Each row of a before or after table is a point. One or more steps were done to the points. Then noise was added and the rows were shuffled. The steps act on how far a point lies along the listed directions, d1 being the first. Write out the steps. A step turns or swaps two directions, mirrors them in a line or flattens them onto one, adds a multiple of one to another, or multiplies one. Angles are multiples of 10 degrees, from the lower direction toward the higher: turns from -170 to 170, lines from 10 to 170 but not 90. Use the fewest steps. Two steps may share a direction if one is a turn and the other turns, adds or multiplies; they go together, in the order done. Otherwise the lowest direction goes first.

Directions:
(1): [-26 -48  41]
(2): [-61   9 -29]
(3): [ 15 -47 -47]
Before (9 x 3)
[[-10  40  -7]
 [-19 -16   8]
 [-12   6 -20]
 [  5  16 -26]
 [-18  25  -6]
 [  2   1  -1]
 [ 63   1  14]
 [ 17  29  21]
 [ 95 -10  25]]
After (9 x 3)
[[-15 -24   6]
 [-24   1  41]
 [ -5   2  -3]
 [-30  33  11]
 [-54  36 -77]
 [-10  -5  33]
 [ 26   3   3]
 [-41  22 -42]
 [  3 -19  11]]
Steps: turn d1 and d2 by -140 degrees; multiply d3 by 1.3

Directions:
(1): [-38  34  -6  49 -13  64]
(2): [-25  54 -10 -28  69  -9]
Before (8 x 6)
[[  1  15  -1 -23  54 -22]
 [-31   5  -6  49  -8  42]
 [ 12   9   5   0   3  22]
 [-12  -2  18  28 -31  18]
 [ 15 -22  15  61 -70  36]
 [-33  21 -15  -2  12  34]
 [ 80 -77  -9 -45 -30 -65]
 [ 44 -24 -18 -67  23 -80]]
After (8 x 6)
[[ 56 -29 -18 -69  32 -74]
 [-21 -21  -1  64 -45  47]
 [-25   5 -13   6  -8  40]
 [ 23 -40  17  70 -93  40]
 [ 23  22 -26 -90  82 -88]
 [ 12   2   6   5  -3  24]
 [ -5 -14  21  36 -47  19]
 [ -2  28  -3 -28  66 -25]]
Steps: add -0.7 times d1 to d2

Directions:
(1): [ 79  49  64  10  26 -18 -18 -17 -40 -27 -21]
(2): [  4  42 -19 -54 -64 -71  16  12  22  -9 -44]
Before (9 x 11)
[[-38 -29 -15   7  18  24  -5   6   6  13  33]
 [  4  20   6 -25 -22 -32   9   5   6  -7 -13]
 [-25 -27  -9  14   3  24  -4  -5  10  18  15]
 [ 17  12  11  -9  -2 -16  -4  -2 -11 -12  -9]
 [-21  -9  -2  -7  -5   6   1   0  10   5   2]
 [-20 -15  -6  10  12  23  -3   0  14   9  18]
 [ 10  16  -2 -14   3 -12   6  -4  -3   9 -16]
 [-37 -39 -27  14   4  33  -1   6  16  10  26]
 [  3  -6   1  10   5   8   0   8  -2   0   6]]
After (9 x 11)
[[-44 -25 -30  -1  -7  19   5   7  31  17  18]
 [-82 -47 -55  -8 -10  20   9  19  33  27  35]
 [ 22  21  11  -6  14  -9   2  -8 -12   5 -15]
 [-93 -67 -76  -4 -28  32  13  22  49  29  33]
 [ 42  26  34  -1  13 -16 -13  -9 -27 -21 -12]
 [-60 -41 -42   2 -19  22   6   4  31  28  18]
 [ 11  16  19 -10  -5 -17   3   0  -4  -8  -5]
 [  3  -5   0   5  -1   4   2   9   0   0   5]
 [-43 -22 -20  -9 -12  11   6   6  20  13   8]]
Steps: multiply d1 by 2.5; multiply d2 by 0.4
